Each row of a before or after table is a point. The points were changed in one or more steps. Then noise was added and the rows were shuffled. The steps act on how far a point lies along the listed directions, d1 being the first. Write out the steps. A step turns or swaps two directions, mirrors them in a line or flattens them onto one, adds a multiple of one to another, or multiplies one. Angles are multiples of 10 degrees, from the lower direction toward the higher: turns from -170 to 170, lines from 10 to 170 but not 90. Use the fewest steps. Two steps may share a direction if one is a turn and the other turns, adds or multiplies; they go together, in the order done. Otherwise the lowest direction goes first.

Directions:
(1): [-53  -2  -9]
(2): [ -2 -50  21]
(3): [  9 -21 -49]
Before (9 x 3)
[[ 28 -20 -32]
 [-31  48  16]
 [ 16 -37 -38]
 [ -5 -34 -34]
 [  2 -12  19]
 [ 17 -56  -9]
 [-48 -42  -5]
 [ 18  23 -43]
 [-38  38  16]]
After (9 x 3)
[[-11 -21 -35]
 [ -7  32  27]
 [-61 -36 -11]
 [-35 -35 -50]
 [-12 -40 -20]
 [ 15  -6  20]
 [-49 -29 -42]
 [ 10  38  24]
 [-12  14 -40]]
Steps: add 1 times d3 to d1; multiply d2 by 0.7

Directions:
(1): [ 59   7 -35 -17  15  36  -8  -7]
(2): [ 44 -23   1  36 -20 -30  38  11]
(3): [ 18  20  23 -60 -34 -22  10   7]
(4): [ -4  35  24  18 -19  44  41 -25]
(5): [-18 -59 -13 -30  -9  23  33 -12]
(6): [ 8 -8 41 -8 42 19 15 49]
Before (9 x 8)
[[  6  -2  -2   0   7  22  17 -12]
 [ 60  -3   5  36 -22  -6  41  24]
 [  0  20   7 -42  -9  23  14  -6]
 [ 11  -9  -5  10 -20 -11   2 -12]
 [  0  35  -3  12  26   6 -38  12]
 [  4 -30   6   0  21 -13  18   1]
 [-56   6  34   4   7   7  11  -1]
 [-24  -1  15   4  13  27   6  -5]
 [-34 -20  31  28 -16 -11   4  -2]]
After (9 x 8)
[[-17   2 -11  -8   6   8  -1 -38]
 [  2 -16  11  16  -1  17  29  -7]
 [  1  -1   0 -18  16   4 -21   8]
 [ 25   0   1 -14  -3  53   4 -15]
 [ 33   8   6  18   3  36  42 -12]
 [ -9  12  12  46  18  -8   3  16]
 [ 23  -1   8  -6 -36 -35  25   7]
 [-22 -14   9   3  12   4  10   2]
 [-54  36  29 -43  -9  10 -26  10]]
Steps: turn d4 and d6 by 120 degrees; turn d1 and d4 by -150 degrees; turn d3 and d5 by -70 degrees; turn d2 and d3 by 160 degrees

Directions:
(1): [ 22   1  32  -7  -4 -22  30   9 -11  30 -60  14]
(2): [ -2   0 -22   4 -57 -36  -7 -24 -14  39  17 -11]
(3): [ -8 -32   8  24 -28  44  39  20  11  14   4 -34]
(4): [  7 -10 -37  21  15   4  23  28 -38  16  20  48]
Before (13 x 12)
[[  4   1  -7   8 -13   7  16   2  -5  11  -3   7]
 [  7   2 -13   1   5   1   6   2 -16   6  13  11]
 [  2  13   9 -16 -16 -12 -10 -16   3   3  -9  -3]
 [  1  -8  -9  -4 -15  -9   4  -3  -3  19   5  -4]
 [ -2   3  -8  -9  11   4 -17  -3   2 -16   4  -1]
 [ -3   7 -25   3  -2 -14   7  -1 -13  16  19  14]
 [ -5  -8   8   3 -15  16 -13  -6  15  -6   7 -28]
 [-13 -10 -10  15 -13  17   4  -2   2   4  19  -5]
 [  4  -9  -8  14  -2  15  16  10  -5  -1  -3   0]
 [  7   8  13 -11   1 -23  -8  -3   3   2 -37   7]
 [ 10  15   5 -12   9 -10 -24 -11   7 -10   1  -8]
 [  4   2  13   0 -12  10   1  -8   1   8  -2 -20]
 [  4  -9  -9  12   6  19  19  16  -5  -1  10  10]]
After (13 x 12)
[[  9   4  22 -11  13  11  19  12  -3   0 -31  16]
 [ 16 -11  23   5   0  -6  35  24  -7  26 -61  13]
 [ -4  -4 -20  11 -17   9  -8 -12   5  -9  22 -17]
 [  4   8   7 -10  -8  -8  -7 -15   0   6  -1 -13]
 [ -9  -3 -23   9  22  25 -24   8   2 -29  38   7]
 [  1   0  -2   7  13  29  -2   4  -3 -11  19  -6]
 [  5   4 -11  -8   6 -13  -7  -1 -14   0  -8  14]
 [ -7   0 -18   5 -23   0 -12 -14   5  -3  34 -15]
 [-21   2 -16   5   3  16 -29 -17  16 -26  39 -10]
 [ 23   8  10  -5  19 -12   8  13 -14  10 -23  20]
 [ -5  17  14 -18  -4 -17  -5 -17  15   3 -10 -17]
 [ -4   5  -2   0 -15  14  -2 -10  14  -3   7 -14]
 [ -3  -5   9 -10   7   9  -3  -3  17  -8  -1 -16]]
Steps: turn d1 and d3 by 60 degrees; multiply d1 by 2; turn d2 and d4 by -130 degrees

Directions:
(1): [-12 -16 -17   6  -3   4  29   7   6  -7  19 -33  17 -33 -18  28  29 -15
  48  -3]
(2): [ 14   5 -27  -2  29   3 -11  29   2  33  60  11 -27   6 -18  -1  -1 -13
  -6  17]
(3): [  7   6  -4 -20  -5  30 -12  -6   6 -20  20  -7  30 -52 -12   0 -25  29
 -30  21]
Before (14 x 20)
[[ 21  21   3 -11  11   0 -38   7   1  26  13  24  -9  13   4 -19 -30  17
  -45  16]
 [  5   4  -9   6  20   4 -15   2  -7   0  22  17 -13  22 -17  -7  -3  -7
  -11  10]
 [ 13  12  -5 -14   9  15 -33  13  -3   2  20  33   5 -14  -4 -22 -38  27
  -49  16]
 [-15  -3   5   6  -6  14  19  -4   0 -31  -8 -25  23 -42 -11  17   9  10
   -3  13]
 [ 18  15   1 -26   0  27 -35 -10   8  15  23  33  -2 -11  -4 -23 -39  36
  -60  22]
 [  1   6   3  -8 -13  23   0 -21  10 -31 -25 -13  22 -28  -5   8 -14   7
   -3  -6]
 [  9   7  -6  -1  18 -13  -8   1   4  12 -19  27 -14  30   3  -8  -2   2
   -4  -2]
 [ -4  -3   9   4 -20   0  16 -22  -6 -26 -48 -15  21 -18   7   9  12   0
   13 -19]
 [ 18  21  -1 -11  16   0 -34   0   6  37  28  37 -28  15  -3 -35 -31   4
  -53  18]
 [  4  16  20 -12   0  -2 -16  -2   0   5  -3  15 -14  18  15 -23 -19  10
  -46  14]
 [-10   3  18  -5 -28  -5   2 -27  -2 -43 -32   1  33 -33  11  12  -4  12
  -16   3]
 [  3   9 -10 -22  12   5 -20  16  15  20  44  13 -11  -7  -8  -4 -25  16
  -39  20]
 [-20  -8  15   1 -27 -18  10 -19   0 -16 -37   9   3  39  15   4  27  -5
   23 -17]
 [ 12  13  13   8   6   3 -23  -4   2  15 -11   9   2  25   8  -5  -3   4
  -20 -13]]
After (14 x 20)
[[-23  -7  18  -1 -33 -17  12 -24  -1 -22 -49   7   6  40  18   6  27  -5
   23 -21]
 [ 13   4 -18 -21   4  31 -14   1  13  17  51   9   5 -37 -20   1 -17  22
  -23  25]
 [  4   7   3  -8  -9  24  -5 -17  10 -25 -19  -6  17 -25  -5   5 -18   5
   -8  -4]
 [  5   7   8  10   3   3 -10  -4   6  11  -4  -6  10  10   0   7   8  -2
    2 -14]
 [ -1   5 -19 -21  15   7 -10  23  17  21  59   5  -9 -17 -16   6 -14  10
  -23  20]
 [  3   0 -11   1  15 -11   4   3   5   6 -17  12  -5  16  -2   4  10  -4
   17  -4]
 [  9   6 -17  -6  16   6 -11   8  10  32  48   8 -15 -15 -20 -11  -4 -10
  -13  16]
 [ 12  10 -13  -7  12   3 -16  14   5  23  34  -2   1 -14 -11   3  -8   6
   -9  16]
 [ -4   4   5  -8   0   2   5   4   5   1  12  -7  -3  -4   2  -4   1  -2
  -11  13]
 [ -9   5  13  -6 -27  -5   1 -23  -3 -39 -25   2  28 -31   8  12  -4  10
  -17   5]
 [  4   0 -12   7  20   6  -6   3  -5  -1  25  10  -9  16 -21  -1   4 -10
   -1   9]
 [ -1   0  12   4 -18  -2   7 -24  -5 -23 -53  -6  18 -12  11   1   4   3
    1 -19]
 [  9   2 -20 -10  13  18 -19  24   2   2  44  15   9 -34 -20  -2 -19  15
  -18  16]
 [ -9   3  11   4  -2  13   6  -4   0 -23 -10  -8  10 -26  -6   3  -4  14
  -27  18]]
Steps: multiply d1 by 0; add 0.3 times d3 to d2

Directions:
(1): [-15  56  22  28  45 -15  -1  31 -39 -29 -22 -29  17  -3  -7  14   6  18
 -39  35  -3  -1   9 -29   1  21 -17  21  28  -9  17 -15  17 -24 -10 -17
   3  14 -16  -9 -28  33 -23  12   7   3  13  36]
(2): [-35  21 -55  12 -14   4  -6 -20  34  -6 -27 -27  24   3  -7  -3  29  22
  28  -8 -17  12 -29 -21  -9  25  -8 -24 -25 -60  15  19   7  13  34 -25
 -24   8  10  -3  12  15   6  17   0 -35 -26  19]
Before (8 x 48)
[[-32  55 -22  25  15 -10  -1   5   4 -25 -36 -36  31   2 -10   8  23  28
  -14  20 -12  10 -13 -28  -2  33 -14  -6   2 -46  18   0  20   0  11 -31
  -16  22  -2 -13  -9  34 -11  19   8 -19 -11  37]
 [  4 -21 -10 -15 -16  -2  -2  -7  12   7  16  11 -12  -1   0  -4  -3  -6
   22  -8  -3  -7   3  21  -6  -3   8  -4 -13   9  -5   9  -7  11  -2   3
    4  -7   9  -2  10  -7  10   1  -3   8  -6 -13]
 [  0  12  12   8  11  -9  -9   6 -12  -5  -5   2  -5  -3   3  -3   3  -2
  -13   8   6  -4  -1  -9  -1   6  -7  11   9   6   7  -2   8  -8 -11  -4
    7  10  -1   5  -5   5  -8   4   8  -4  19   6]
 [-30  60  -4  32  36  -7   2  24 -24 -33 -28 -34  31   3 -11   3  22  29
  -28  28 -11   2 -12 -40 -11  34 -11   9  15 -36  21 -14  27 -22   9 -24
    1  18  -4  -6 -28  36 -17  13  12 -16   5  39]
 [  2  20   9   2  10  -5  -3   9  -6  -6   5  -7   5  -1   4   6   4   6
  -12   9  -3   0  -1   1   2   3  -1  13   0  -4   3 -14   6   3  -5   6
   -2  -1   2  -6   1   9  -9   3   7   4   5  13]
 [ -7  11   0  -6   1   1  -2   3  -6   2  -9  -6   5   8   7  -1  -2  -5
    2  -1  -2  -2  -5  -6  -3   4  -2  -2  -3 -14  -1   6   1   4   5  -1
   -8   8   2  -2  -6  -1  -4   1   3  -2  -9   2]
 [  7  -3  -8  -6 -10   9   0 -11  15   7  -1  -3  -1   7   3  -2   1   8
    5  -4  -2  -3 -11   3  -1   2   3  -8  -7  -2  -4   2  -3   7   6   6
   -2   0   8   1   7  -5  -1  -8  -2   0  -9   2]
 [ -8  25  11  13  29 -10  -2  19 -23 -14  -9 -17  11  -2  -6  15   5  10
  -16  20   3  -5   5 -11  -3  10  -2   7  17   0   9  -8  14 -23  -6  -2
   -1   3 -14  -2  -6  16  -9   7   0   4   4  18]]
After (8 x 48)
[[  5   1  12   4   3  -7  -8   0  -7   0   1   9  -9  -3   6  -6  -1  -5
   -7   3   7  -4  -1  -3   0   0  -3   9   7  12   1  -1   5  -5 -12   1
    8   7   1   7   0  -3  -5   1   6  -1  19  -2]
 [  7   8  10  -3   3  -3  -2   4  -1   0  12   1   0  -1   6   3   1   0
   -6   3  -1  -1   0   6   3  -2   5  11  -3   1  -1 -11   3   6  -5  10
   -1  -3   4  -4   5   1  -6   1   6   5   6   4]
 [  5  -3  10  -1  12  -4  -1   8 -11   0   5   1  -1  -1  -2   9  -1  -3
   -5   6   7  -6   5   7  -1  -3   6   2   9  14  -3  -4   4 -14  -7  10
    0  -4 -10   4   5  -1   1  -2  -3   7   2   0]
 [ -5   6  -1  -9  -2   3  -2   2  -3   5  -6  -3   2   7   9  -3  -4  -7
    4  -3  -1  -3  -5  -4  -2   2  -2  -4  -5 -12  -4   7   0   6   6   2
   -6   7   3   0  -3  -3  -2  -1   2  -2  -9   0]
 [ -9   4 -22  -1 -19   2   1 -13  24   0 -11  -5  10   4  -2  -3  10   7
    9  -5  -5   8 -13   0   0   9   2 -17 -12 -21   1   6   6  14   9 -11
  -12   9   9  -5   9   2   6   3   3 -10 -14   1]
 [  4   5  -7  -3  -6   8   0  -8  10   3  -5  -8   3   6   3   0   2  10
    1  -1  -2  -3 -11   0  -2   6   1  -7  -4  -5  -2   1   0   6   7   3
   -2   3   7   0   5   0  -4  -5  -1   0  -7   7]
 [ -3  -2  -5   2  -3   5   5   1   2  -3   3   4   6   4  -2 -10   5   4
   -1  -3  -1  -1 -11  -4  -7   4   9  -3  -3  -6   0  -7   8  -4   6   1
    7   1   8   4  -4  -1   4  -4   5  -7   2  -2]
 [ -5   0 -10  -2  -3  -7  -4   1   2  -4   6  -1  -2  -1  -3   1   3   3
   12   3  -6  -6   2   9  -6   7   1   1  -5  -1   2   6   1   5  -2  -6
    2  -2   5  -5   1   7   2   6  -1   6  -5   1]]
Steps: flatten d1 and d2 onto the line at 110 degrees

Directions:
(1): [ 34 -36 -25 -60   5 -23  -6 -14  22  25  25  -2 -24  13   5  19  -2 -32
 -12   7  -3 -20 -11  19 -21 -18 -36   9 -29 -18  21 -20   7  31 -10  10
  -6 -10 -27  27  -9 -41  22   6 -26  19  15   9  19  17  45 -23   7  20
   8 -13  14  19  10  -9  19   0 -19  21]
(2): [-38  20   7   9  43  -2   5  12  19   1 -39  13  -8 -38  27  26   0  23
   1 -13  55 -11 -19   2 -57   1   8 -15  -2  19  30  -6   1  16  36 -24
  -6  21   4  34 -16 -15  14  30  14   7   3  30 -36  18  -7 -17  -9  -1
   0   2  23  13  -6 -15   1  12  26  24]
Before (10 x 64)
[[-22  23   7  32  -5  10   0  13 -18 -13 -14   2  11  -4  -4  -4  -2  20
   10  -8  12   9   5 -11   0   2  17  -4  16   9  -6  11  -5 -14  12  -4
    0   1   8 -11   2  18 -13   0   9  -4 -10   2 -11  -1 -16   8   3  -9
   -5   3  -9  -9  -9  -1  -7   5   5 -11]
 [ -9   8   1  15  -9   8   5   1  -8  -9   1  -4   7  -6   3  -7   3   2
    5  -1  -3  -1   7  -1  10   9   4   2   6  -5  -6   1  -2  -2   2  -2
    7   1   2 -15   3   7  -4   4   2  -5   1   0  -6 -10 -10   8   6  -5
   -1   7  -6  -8  -5  -2  -4  -3   6  -9]
 [  9  -7  -1  -5   5  -1   2  -5   7   6   3  -2  -5   3   1   1  -9 -10
    0   0  -3  -1   0   7  -4  -5 -13   1  -7   2   1  -7   5   1  -2   3
   -1  -2   3   4   5  -7   8   3  -1   4   2  -7   0   1   8  -4   6  -4
    8 -10  -3   1   4   1   2   3  -5  -2]
 [-32  24   6  13  33  -2  -3   4  15  -2 -30   7  -6 -31  17  25   4  21
  -12  -7  40  -5  -4  -3 -43   3  11 -18  -4  17  28  -3   6   5  27 -22
   -5  16   6  27 -11  -6  12  28  15   8   6  28 -37  15  -6 -10  -1   8
   -2   2  15  10  -4  -7  -6   2  17  15]
 [ 29 -23 -11 -30 -14 -11 -10 -15   7   8  39 -14  -4  19 -10   1   4 -29
  -13  11 -21  -8  -2  10  14  -7 -17  17 -12 -13  -9  -5   9   6 -18   9
    6 -10 -15   0   2  -9  11 -13 -20  -5   5 -13  22   1  21   3   7   8
    6 -14  -8  -2   9  -2  10  -4 -17  -3]
 [-28  18  13  26   1  10   3   4  -9 -13 -25   0  13 -18  -1  -5  -1  20
   11  -5  16   6   3 -10   6  12  15  -6  22   8   0  10  -4 -14   8  -8
   -2   1  21  -7   4  18 -10  -3  12  -7  -9  -2  -8  -2 -25   6  -4  -5
   -3   0  -2 -14  -7   6  -8   1  11  -6]
 [  3  -3   7   0  -9   4   6  -7   4   0   5  -1   3   9   2   0   8  -2
    0  -1   5   2   6   0   2  -5  -1  -3  -5   0  -5  -4  -2   3  -9   0
    2  -1   8  -4   2   0  -2   3  -9  -3   5  -6  -4   0  -6   2   7   4
   -4   0  -6  -2  -4   2  -5  -6  -6  -1]
 [  8  -5  -1  -1 -10  -5   1  -5   2   2  13  -2   9  11 -12  -8   1  -3
    1   3 -17   4  12  -3  16  -4   1   8  -3   6 -14   0   4   0  -6   9
    5  -8  -2 -11   0   1  -3  -7  -2   0   1  -4   7   0   4   3   2   8
    0  -1  -3   1  -1   2   1  -2 -11  -3]
 [  7  -9   2   7 -22   2   0  -2 -19  -8  14  -6  15   8 -18 -23   1  -1
    5   3 -23  14  10  -7  30   2   1   4  12  -6 -14   1   2 -13 -14   8
    6  -7  -3 -24  16  14 -13 -19   3  -4  -4 -20  14 -13  -6  19   3  -5
   -2   4 -14 -13   3  11 -11  -7  -9 -19]
 [  1  12  11  26 -11   6  -2   7 -15 -13  -5  -6  10   1  -9 -11   4   6
    3  -2 -18  11  11  -2  24   4  17   3   9   4 -15   7   0 -11  -7   1
    5   1   7 -21   7  19 -12  -7  10  -1 -16 -12   4  -8 -18  13  -1  -3
   -7   6  -9 -14  -8   5  -9  -9   8 -16]]
After (10 x 64)
[[-19  20   5  27  -5   8  -1  12 -16 -11 -12   1   9  -3  -4  -2  -2  17
    9  -8  12   7   4  -9  -2   0  14  -3  14   8  -4   9  -4 -11  11  -3
    0   0   6  -9   2  15 -11   1   7  -3  -9   3  -9   0 -12   6   4  -8
   -4   2  -8  -8  -8  -2  -5   5   4  -9]
 [ -9   9  15  36 -24  14   3   5 -30 -20   1  -5  27   2 -20 -33   2  15
   11  -1 -21  24  15 -16  41  11  19   0  26   3 -24  11  -2 -29  -9   3
    9  -2  10 -37  20  34 -24 -22  15 -13 -11 -25   5 -21 -28  30  -1 -14
   -6  10 -21 -22  -2  15 -20  -7   0 -29]
 [ 14  -8   0  -4 -16  -1  -7  -9  -3  -3  28 -13   6  13 -12  -7   5 -15
   -8   8 -21   1   3   2  23   1  -1  14   1  -5 -19   4   6  -8 -13   5
    8  -6  -4 -12   6   9   1 -16  -9 -13  -2 -17  14  -6   2  13   4   0
    3  -9 -14 -10   5   3   2  -4  -9 -12]
 [-11  10   3  19  -9   9   6   2 -10 -11  -1  -4   9  -7   3  -8   3   4
    6  -2  -3   0   8  -2  11  10   6   1   8  -4  -7   2  -3  -4   3  -2
    7   2   4 -17   4  10  -5   3   4  -6   0  -1  -7 -11 -13   9   5  -6
   -1   8  -7  -9  -6  -1  -5  -3   7 -11]
 [-23  13   9  17   2   7   2   2  -6 -10 -21   0   9 -17  -1  -2  -1  16
    9  -4  16   3   2  -7   3   9  10  -5  18   5   3   7  -3  -9   7  -7
   -3   0  18  -3   2  12  -7  -2   8  -4  -7  -1  -5   0 -18   3  -3  -2
   -2  -2   0 -11  -6   5  -6   1   8  -3]
 [ -6  -5 -14 -34  37 -21  -7  -7  32  17 -10   5 -25 -21  21  40   3  -5
  -22  -2  38 -21 -13  12 -60 -11 -17 -11 -27   3  44 -19  11  30  19 -14
   -9   8 -15  48 -18 -37  29  33  -5  23  18  35 -23  29  30 -27   5  23
    5  -8  26  25   4 -14   9   2   1  31]
 [ -7  20  17  40 -12  12  -1  10 -20 -19 -11  -6  16  -2 -10 -15   4  14
    6  -3 -17  16  14  -7  29   9  26   1  16   8 -20  12  -1 -18  -5  -1
    6   3  13 -28   9  29 -17  -8  16  -5 -20 -14   0 -12 -29  18  -3  -8
   -9   9 -12 -18 -11   7 -13  -9  13 -21]
 [  8  -6   0  -3   5  -1   2  -5   6   6   2  -2  -5   3   1   0  -9  -9
    0   0  -3   0   0   6  -4  -4 -12   0  -6   2   0  -7   5   0  -2   3
   -1  -1   4   3   5  -6   7   3   0   4   1  -7   0   0   7  -3   6  -5
    8 -10  -3   0   3   1   1   3  -4  -2]
 [ -1   4   5  14 -11   1   3  -1  -3  -4   6  -2  16   8 -13 -13   1   5
    4   2 -16   9  15  -8  22   0  10   6   5  11 -19   5   2  -8  -4   7
    7  -6   5 -17   2  11  -8  -9   4  -5  -2  -6   2  -4  -7   9   0   3
   -2   2  -6  -4  -3   4  -4  -2  -7  -8]
 [  0   0   9   5 -10   6   7  -6   3  -2   3   0   5   8   1  -2   8   0
    0  -2   5   3   7  -2   3  -3   2  -4  -3   1  -7  -3  -3   0  -8  -1
    2   0  10  -6   3   3  -4   2  -7  -4   4  -7  -6  -1 -10   3   7   2
   -4   1  -7  -3  -5   3  -7  -7  -4  -2]]
Steps: add 1 times d2 to d1
